Each row is a point. The last column is the point's height on a tilted bowl or saddle (a function of degree 2), plus a little noise. Count its main directions that bend up, bend down and stay straight.

Points (17 x 4):
[[ -57   22  -45  -26]
 [  -6   12   -4   10]
 [ -21   37    9   -3]
 [  29  -45  -31  -14]
 [  36  -97   -8  -58]
 [   5   -3    9   13]
 [  -7  -86   48  -33]
 [ -35   65   -1  -36]
 [  31   32    3  -15]
 [  45  -41  -37  -30]
 [  55   22  -17  -34]
 [  21   -6   53  -10]
 [  -2  -34  -34    1]
 [ -22   96   28  -86]
 [ -45   25   28  -10]
 [ -11   29  -13    3]
 [  37 -110  -55 -108]]
Directions: 0 up, 3 down, 0 straight

Points (24 x 5):
[[ -10   14   97  -55    4]
 [  35  -45  -64   42   -4]
 [  -4  -12    9    1    0]
 [ -27   17  -30   39   28]
 [ -11   16   38   -4   23]
 [  84  -28   18    7  -18]
 [ -23  -16  -38   39   -2]
 [   8    4   96   17   19]
 [ -10  -20  -24   62  -19]
 [   1  -45   15  -22  -38]
 [  41    3   14    8   -2]
 [-100  -21   52   52   42]
 [   0   18   99  -50    3]
 [ -43   43   12   32   64]
 [  47   -5   38   17  -15]
 [ -26  -26   -2   -9  -13]
 [ -31   26   85   60   65]
 [  38    0   31  -38  -16]
 [ -48  -76   57  -64 -116]
 [  34   57    2   20   13]
 [  25   37  -74  -24   52]
 [ -17  -61  -26  -42  -58]
 [   0   57  -21   -6   38]
 [ -95   30   -8   -4   68]]
Directions: 1 up, 2 down, 1 straight

Points (42 x 7):
[[ -26    5   -5  -14   30   18    3]
 [  62   -1  -46   58  -17  -51  -25]
 [ -59  -20  -37   19   -1  -57  -38]
 [ -37   11   45    4  -55  -75  -85]
 [ -87   -1   34   13   25   27  -45]
 [ -27   67   61  -23   14 -107  -95]
 [ -14   12   54   21  -85   11  -83]
 [ -68   44   24    4   52   -1  -21]
 [  -3   25   24  -34  -10   -5   -7]
 [  -4  -61  -13  -32  -23   -5  -30]
 [  26    5   22   -1  -28    6   -6]
 [  12  -40    9   -7  -59  -30  -37]
 [ -13   18  -76   -9   98  -23  -25]
 [ -14  -19  -49    8   18  -64  -12]
 [  34   -3  -34   26   66  -48    4]
 [  11  -13  -15   33   29    5   10]
 [ -42  -42  -20  -71   27   -8  -33]
 [  49  -35  -24 -110   95   28  -83]
 [  37  -24   22  -30  -40   15  -24]
 [ -16  -16   28   -8  -32   89  -74]
 [ -31   40   25    6  -11  -46  -28]
 [  32  -32    3  -58   15  -50  -13]
 [  -7   -7  -26  -24  -33   53  -38]
 [  17  -20   -4  -39    0  -37    0]
 [  25  -19   84   15    8  -48  -37]
 [  -9   31  -66  -44   19   30  -29]
 [  22   -8  -34  -43  -49  -10  -26]
 [ -53  -26  -30  -15   16  -10  -17]
 [ -15  -43   -9   60   32  -69  -14]
 [   7    3   27  -46  -20   -5  -12]
 [  -5   -9    0    8   -6   87  -52]
 [ -10  -15   -9    0  -35   -6  -15]
 [  51    6   30  -78   59   -1  -26]
 [  77   15  -36  -19  -28   28  -24]
 [ -19   23   14    6  -23  -38  -18]
 [  25   28   54   47  -14  -22  -29]
 [  74   -5   37  -23   -6  -22  -17]
 [  10   13    4   10   82  -54    5]
 [  77   -4  121  -62  -18  -19 -116]
 [   8  -34  -14   46  -37   14  -25]
 [  23  -36   10   67   40  -68  -10]
 [  16    7   -3  -36   23    9    8]]
Directions: 0 up, 6 down, 0 straight
